Rows are points. Any point is a mix of the corners, with weights that add up to 1. It lies inside the corners' shape when no weight is negative. Say inside or outside, and name the corners with a negative weight.
(in the rows, 128 means zero)

Corners:
(1): [138  74]
(2): [ 92 106]
(3): [122 226]
Points:
[124 195] => inside
[106 147] => inside
[130 217] => outside (2)
[ 97 143] => outside (1)
[123  90] => inside

Corners:
(1): [140 119 189 115 103  93]
(2): [151 189  95 127 130 249]
(3): [ 83 164 176 100 145  63]
(4): [135 208 105 193 107 234]
(5): [ 98  98 101  95 157  73]
(6): [139 130  61  77 161  71]
(7): [126 121 125 109 196  62]
Points:
[136 183  94 122 145 186] => outside (1, 5)
[125 145 119 119 136 141] => inside
[102 135 135 103 153  79] => inside
[137 143 115 122 146 136] => outside (3)
[118 162  93 131 136 147] => outside (1, 7)
[118 139 164 110 127  93] => inside
[ 99 122  90 104 170  70] => outside (1, 2)
[118 126 122  93 152  76] => outside (4)

Corners:
(1): [157  68 119 181 163 148 130 166 121  98 189]
(2): [108 124 119 107 120 102  62 112 116  96 116]
(3): [148 175 183 157  79 112 110 176 105 129  82]
(4): [130  48 120 107 105 157 146 137 127 146 219]
(5): [ 80  78 106 179  64  78 181 117 139 126 249]
(6): [134  84  89 110 116  70 106 110 168 170 127]
(7): [132  79 114 116  80 121 149 167 128 117 190]
(8): [183 155  83  97 144  82 113 103 147 190 141]
(9): [146 230 166  82 161 153 141 133 138 121 103]
(10): [137 108  79 178  90 168 129 161 211 157 169]
(11): [131 158 151 100  85 146 157  79 134  86 109]
(12): [141 114 115  81 115 125 123 141  62 151 108]
Points:
[118  87 118 146 108 121 133 143 147 128 190] => outside (8, 11, 12)
[126  90 113 136 106 128 131 146 143 136 176] => outside (8, 11)
[136  89 109 126 105 116 125 136 129 133 166] => outside (9)
[129  98 110 128  88 118 130 135 129 147 160] => outside (1, 9)
[128 109 124 125 103 136 138 140 137 126 161] => outside (8)
[132 113 106 131 111 104 123 138 145 145 146] => outside (4, 11)

Corners:
(1): [112  56 119  76 152 180 147 113  59 156 141  87 125 146 173  71  89 146]
(2): [137 144 155 124 134 170 149 109 135 108 111 184 139 159 118 157 125  72]
(3): [ 83 139  67 165 104  56 166 109 180 104  92 205 130 124 110 140 217 186]
(4): [ 74  90 132  75 158 127  90 143  75 136 184  80  87  94 167 142 143 184]
(5): [ 98  77 220 101 119 172 146 110  73 167 174 102 130 150 146 103 101 145]
(6): [ 83 174  30 175 154 108  93 155 195 143  92 210  97 154  79 153 147 158]
(7): [122 143  98 131  74  60 167 105 114 151 112 140 121 153  77 135 183 133]
(8): [117 156 172 144  88 212 125 137 109  72 119 189 190 127 152 104 102 128]
(9): [162 127 169 133  67 183 183  60  93 103 120 203 109 134  91 139  74 110]
(10): [157 168 173 115 109 196 144  73  82  55 106 128 167 136  84 107  74 128]
(11): [128 182  96 147  91  29 155 100 198 166  96 184 123 172 136 146 189 158]
(12): [189 190 102 169 149  69 148 116 169 178  99 181  86 153  64 148 160 138]
(13): [100 123 166 143 120 179 151  91  97 139 161 106 168 117 165 156 106 116]
(14): [ 80 170 111 166 139  67 119 123 173 211  91 134  78 119  99 124 177 135]
(15): [141 136 106 140  65 129 208 107 161  70 137 139  94 147 123 110 115 113]
(16): [ 69 131  60 164 154   7 110 157 163 172  88 136  99 124 149 132 143 149]
(17): [ 56 139 162  70 146 194 128 158 141 165 123  81 154 112 138 128 111 164]
(18): [ 90 147 101 126 143  71 105 141 214 162 151 142 123 112 104 136 140 136]
(19): [139  91 162  96 137 179  96 112 138 122 109 100 147 119 147 143  94 165]
Points:
[119 142 133 137 120 139 139 110 138 129 111 145 131 131 122 121 116 142] => outside (2, 4, 7)
[112 139 118 137 123 128 140 115 128 133 109 149 124 134 125 128 129 137] => outside (5, 18)
[112 145 120 148 113 108 143 117 158 144 113 160 127 137 116 144 145 140] => outside (1, 4, 10)
[102 120 117 126 121 131 142 134 134 125 136 131 125 129 136 130 131 141] => outside (9, 10, 11, 14)
[118 136 128 132 111 136 146 114 124 122 121 141 126 135 126 122 123 142] => outside (2, 18)
